Each row is a point. The points of each table are mixes of a few directions, plus a little noise. Count the directions of each table, and those that both share. Where both have some left over, give the other angles between the two spaces (their principal angles), to ten degrees, smallest first.

First:
[[ 67  32]
 [-26 -13]
 [ -2  -1]
 [ 15   7]
 [-55 -26]]
Second (4 x 2):
[[ 37  18]
 [-53 -25]
 [ 42  20]
 [-26 -13]]
Directions: first 1, second 1, shared 1

First, 8 rows:
[[-72 -20 -15  -7]
 [-37 -10  -8  -4]
 [103  29  22  11]
 [ 44  12   9   4]
 [  1   0   0   0]
 [ 65  18  14   7]
 [-67 -19 -14  -7]
 [-37 -10  -8  -4]]
Second (6 x 4):
[[ 11  -6  58 -42]
 [ 34   9   9 -22]
 [ 33   8  14 -28]
 [-79 -17 -49  -1]
 [ 26  11 -16  53]
 [-26  -6 -16  40]]
Directions: first 1, second 3, shared 1

First (7 x 9):
[[ -7  55 -23 -22  50   5  24 -11 113]
 [ -5 -15 -16 -12   8   6   3  -1 -16]
 [  1 -17  38   5 -47 -34 -38   7 -38]
 [-59  20 -54 -24  29   9   5  15  66]
 [-19 -28 -17  37 -16  32   9  18 -66]
 [ 56 -27  45 -17 -15 -27 -16 -22 -50]
 [ 33  12  29  35  -8   9  14  -6  -9]]
Second (7 x 9):
[[ 14 -22 -17  32   4 -16 -20 -18  -4]
 [ 60 -36  10  11  -7 -19  15 -15   1]
 [-12  13 -30   5 -14  -9  -2   1   8]
 [-74 -28  43  41  50  25 -54  -6 -48]
 [ 30 -19 -71 -36 -45  10  88  28  11]
 [ 13  54  31 -52  47  41 -13  16  26]
 [-31  37  34   1 -35 -31 -14  -5   6]]
Directions: first 4, second 5, shared 1; angles 30, 40, 90

First (9 x 12):
[[ -1 -14  87 -29 -12 -40  -1 -72  12 -23  -4  40]
 [ 47 -44 -46  -6 -23  33  12  30 -33  41   4 -16]
 [-14   4 -27   5  63  38  -2  24  34 -38 -20   4]
 [-63  51 -33  -3 -15  26  29  30 -13   0   4  10]
 [ 13 -56   9  10 -39 -13  68  17 -15  19  17  48]
 [ 25   8  -4   6  34   6 -60  -7  25 -19 -18 -37]
 [ 53 -21 -22  42 -77 -26 -32  36 -11  36   8 -38]
 [-36  41 -11  -7  97   0   3 -16  -4   1  13 -26]
 [-24  29  48 -17 -29 -24 -17 -41   6 -17  -5  14]]
Second:
[[-49 -43 -92 -75 -29  65   6 -27 -66  13  14  32]
 [ 17  15  -7   9   9 -14  -6 -25  26 -46 -30  -8]
 [ 17  39 -52 -10  -6 -23  42 -22  25  -3  10 -23]
 [ 19  11 -12  46   4 -64  18 -22  22 -31  -6 -13]
 [  7 -13  99  41  14  -5 -28  50  -4  27   0   4]
 [ 55  29  60  37  -1 -21  36  14 -11   6 -32 -22]
 [-28  -5   0 -10  10   6 -29  16  27  15  32   6]
 [ 17  23  67   2  13  19 -16  38  21  24  -3 -11]
 [-34 -28 -79 -75 -20  71  -6 -36 -45 -14 -12  26]
 [-21 -26  15  35   6 -35 -18  13   4   8  27  10]]
Directions: first 6, second 5, shared 2; angles 60, 80, 90

First, 11 rows:
[[-10  23  10 -14  -9 -30  14 -37   2  -4  12  15 -10   6 -10  31  -1  -1
   -5  16]
 [ 29  -2 -17  64 -18   7 -28 121  33  -8   8  -1  13  11  23 -53 -23  32
  -11   4]
 [  9  -1  -7  17  -4   3  -7  36  10  -4   0  -2   6   4   6 -16  -5  10
   -2  -1]
 [  1   7   3   6  -7  -9  -1   5   5  -1   7   5  -3   3   0   3  -5   4
   -4   7]
 [ -6 -33   4 -19  23  39  -7 -31 -28  16 -17 -18  -1 -19   2  -8  14 -22
   11 -21]
 [ -6  -3   9  -7   1   1  -1 -23  -9   6   2   1  -8  -5  -2   8   1  -7
   -1   2]
 [ -1  23 -16 -15  -1 -22  24  -4  15 -20  -6   4  13  15 -12  15   6   7
    5  -1]
 [ -6   0   0 -17   7   0   9 -27  -7   0  -5  -2   0  -2  -6  11   8  -8
    4  -4]
 [ -6   6   3 -13   1  -8   9 -25  -3  -1   0   3  -2   1  -6  15   4  -4
    1   2]
 [  6 -30 -11  -3  20  40  -9  14 -12   6 -21 -21  13 -10   6 -27  11  -8
   11 -25]
 [-10  10  23   1 -13 -20  -3 -30  -5   9  20  15 -22  -3  -1  22  -9  -3
  -11  21]]
Second:
[[ -1   8 -11 -32 -12 -37   4  -5  -7 -10   2  23  -4  21   5   5   0   5
   21  15]
 [ 32  -6 -24 -27 -18 -11 -38  16 -18 -14   3  -7   7 -43   1  -3  11 -10
   24 -18]
 [-22   0  25  15 -15  17 -14   6  -9   4  10  -5   0  15  -5  -6   3 -14
    3  12]
 [  1  -3  -5  11  11  23   2   6  -1   5 -14   2   5  -4   4  -8  10  -5
    0  -9]
 [ 41  -3 -33 -11  31 -29  27 -18  27  -4  -6 -13  -3 -42  -1  19 -20  31
  -26 -28]
 [-12   7  -7 -14   2 -11  17  -4  -3   0 -11  29  -1  34   9  -2   6   3
   14  14]
 [-29   5  26  26  11   9  28 -13  15  12   3   0  -7  35  -4   4 -12   8
  -23  17]
 [-10  -8  29  33 -11  39 -27  12  -6   7  13 -30   4 -16 -11  -8   2 -18
  -11  -5]]
Directions: first 3, second 4, shared 0; angles 30, 50, 90

First, 11 rows:
[[ 20  35   5  12 -46 -23  25  30   2  36 111   5  -1  47  54 -36 -11   9
   21   4  47 -25   5 -28  26  21  14 -33 -29 -27  47  -7]
 [-26 -55 -41 -29  22  37  -7 -39   9 -45 -45  25 -52 -26 -87   5  26 -19
  -51  21 -39  60 -22  46 -10 -37 -30  31  24  41 -17   5]
 [ 51  36  -3  16 -35  16  -8  17   3  20  58 -21  -6  36  52  -1  -2 -11
   43 -16  27 -23 -35 -18  41  15  19 -25 -18 -26  30  26]
 [  3  48  25  20  30  11   2 -33 -17   7 -76 -27  46 -22 -25   3 -29 -18
   23 -25  -6  -4  44 -18 -10  46  -1 -21 -38 -23 -10   4]
 [-31 -57 -20 -23   3 -14   7  20  21 -18  13  33 -24  -2  -8   0  23  18
  -47  26 -11  12 -18  24 -19 -49 -13  36  54  22 -15 -22]
 [ 44  15  41  18 -42 -34 -43  33 -45  24  74 -31  -6  15  91  15  -6  17
   66 -22  18 -37  -9 -25  27  27  46 -36 -46  16  21  37]
 [-18 -41 -43 -23   9  23  15   9  49 -23 -13  28 -20   6 -26   5  26  -1
  -49  22 -10  15 -43  27  -7 -56 -24  45  73  -2 -16 -18]
 [ -9 -22  -6 -14  36   6   1   4   9 -41 -59  16  10  -4 -27  21  -8 -34
  -49 -12 -26 -10 -10  -3 -14 -25 -11  25  25  -6 -28  12]
 [ 23  23  11  21 -39  -6 -16  23  10  52  50 -32   9   7  74   5  17  51
   72   3  30 -19 -21   3  16   9  23  -7  17  -7  11 -13]
 [-27  20   5   8   8  -1  19 -36 -12  18 -19  -2  10 -21 -41 -27  -8  12
    6  11   2  29  51   5 -14  30 -13 -15 -30   5   6 -26]
 [-32  -2  25  -3  52 -14   4 -26 -29 -29 -93   6  32 -35 -55   7 -29 -25
  -34 -15 -33   3  59 -12 -35  19  -8   0 -30   8 -29   0]]
Second, 10 rows:
[[  79  -42   41    3    2  -27   -6   30   28   26  -23   15  -17   -5
    14  -20  -22    9    5   31    8   60  -49  -43  -20    7  -52  -41
    -3   19   34  -13]
 [-111   57  -57   -4   -2   37    8  -41  -40  -38   33  -21   24    6
   -20   30   31  -13   -8  -43  -12  -84   68   59   26  -11   74   58
     4  -25  -48   18]
 [ -11    6   -6   -1   -1    3    1   -4   -4   -4    4   -1    2    1
    -1    3    3   -1    0   -4   -1   -9    6    6    2   -1    7    6
     0   -3   -5    2]
 [  49  -25   24    1    1  -17   -4   18   18   16  -14   10  -11   -2
     9  -13  -13    6    4   19    6   38  -31  -26  -12    4  -33  -26
    -2   12   21   -7]
 [ 121  -63   62    4    1  -41  -11   44   43   40  -36   24  -26   -8
    22  -33  -33   14    7   46   12   92  -75  -64  -29   12  -82  -64
    -6   28   50  -20]
 [  79  -40   40    3    1  -27   -7   29   28   26  -23   15  -17   -5
    15  -21  -22    9    5   30    8   59  -48  -42  -20    8  -52  -42
    -2   18   33  -12]
 [ -35   19  -18   -1   -1   12    2  -12  -12  -11   10   -7    8    2
    -7    9    9   -4   -2  -13   -5  -27   21   19    9   -4   23   18
     2   -9  -15    6]
 [   5   -2    2    0    1   -2    0    1    2    1   -2    1    0    0
     0   -2   -1    0    0    2    0    5   -3   -2   -1    1   -4   -2
     0    1    3    0]
 [ -79   41  -41   -2   -2   27    6  -30  -28  -27   23  -15   18    5
   -15   22   22  -10   -5  -31   -8  -61   49   42   19   -8   53   42
     4  -18  -33   13]
 [ -96   50  -49   -3   -1   33    7  -37  -35  -32   28  -19   20    5
   -18   26   27  -11   -6  -37  -10  -74   61   51   23   -8   64   51
     4  -23  -41   16]]
Directions: first 6, second 1, shared 0; angles 80

First:
[[  20    3   12   64   32  -11    3   79   29  -16   30  -65   71  -12
   -16  -34  -43  -29  -20  -42  -10  -27  -41  -10  -31   43  -72  -14
    69   42  -34  -19]
 [   8  -31  -23    3   15   -1    7   25    9    4   -3  -17  -17    5
   -16   11   -7   21   -6   -4    5   24   -3   10   20  -44   28  -35
   -46    6   13    1]
 [  -4   -4  -15   -2   18  -18   17    4  -20  -16  -15    1    4   44
   -16   35   16   -1    7    5   21    5   15  -14  -33  -18   -8   -1
   -11   -9  -20    9]
 [ -12   39   40  -22  -40   13  -16  -55  -14    9    4   33    2  -22
    31  -24   10  -16    5    8  -16  -30    4    0    7   56  -15   44
    45  -10    9    0]
 [   6    8  -35  -18   10    7  -17  -34  -23  -25  -49   37   18   -8
    11   50   -2   -5   22   62   -6   12   11   52  -14   19   -3   42
   -34   11  -40    6]
 [ -44   10   67  -61  -75   -3   28  -72  -20   55   42   39 -108   46
    12  -39   72   29   -7  -48   26  -10   44  -87   41  -53   71  -23
     6  -82   99   17]
 [ -14   10   20   10  -10    6   -1    7   26   16   35    2  -25  -13
     8  -44    9   -9    3  -24    5   -2    4  -50   -6   -5   15  -10
    33  -24   19  -10]
 [  29  -48  -50  -24   18   -5    7    3  -34  -13  -57  -17    7   20
   -24   77  -17   44  -15   32   -7   29   -8   96   51  -44   17  -24
  -107   40   -1   19]
 [  12   15  -15   49   30   14  -27   42   43  -16   12  -13   46  -58
    11  -32  -39  -35   12   12  -17   -1  -25    3  -34   47  -32   19
    44   28  -45  -25]]
Second (11 x 32):
[[ -1 -15   1  12  30 -51  52  40 -38 -20  -2 -43  20 108 -47  45  24   3
  -14 -44  40 -13  11 -42 -50 -35 -43 -33   8  -7 -17  19]
 [-11  10  11  -6 -11   1   2 -14   0   6   8  14 -17   4   6  -9  13  -3
    5  -3   7  -2  11 -23  -6  -1   9   7  11 -18   9   0]
 [-17   2  22   5 -28  34 -23   0  63  44  52  15 -62 -73  27 -86  -4   1
    4 -21 -12  15  -2 -48  38 -16  66 -20  16 -30  55 -22]
 [ 29 -11 -30   5  11  26 -35   6  12 -10 -31  -7  36 -68  11  10 -51   5
   -4  43 -41  12 -33  95  43  32  -5  16 -36  55 -18 -10]
 [ -6   4   5  -6   5 -22  21  -4 -27 -13  -9   0   8  53 -12  27  21  -5
    0  -7  18  -9  14 -19 -30  -5 -22   3   9 -10 -14  12]
 [-14  18  15 -13 -35  39 -35 -37  39  29  22  41 -45 -79  41 -58  -3  -5
   16  16 -22   8   3 -10  33  15  52  18  10 -22  32 -17]
 [ 17 -33 -12  32  26 -10  15  63  19   0  15 -55  13   8 -28  -7 -24  13
  -21 -34   2   9 -23   2  13 -30  -5 -49 -14  24   5  -4]
 [ -1  44  -7 -48 -25  18 -36 -99 -48 -24 -66  77  28 -25  41  52   8 -17
   30  91 -24 -12  16  78  -8  77 -22  98  -8  10 -45  11]
 [ 12 -31  -7  28  29 -24  30  64   4  -5  17 -57  11  44 -37   5  -8  10
  -22 -45  18   2 -12 -20  -8 -38 -15 -52  -3  13   1   2]
 [ 22 -35 -20  28  43 -38  39  70 -20 -24  -9 -68  46  68 -50  44 -13  13
  -25 -35  18  -3 -17  11 -19 -30 -45 -45 -17  33 -25  11]
 [-30  47  25 -41 -48  26 -28 -88  -2  16   0  81 -44 -35  49 -25  34 -17
   31  38  -5  -6  32 -24  -4  33  33  61  25 -46  13  -1]]
Directions: first 5, second 3, shared 3
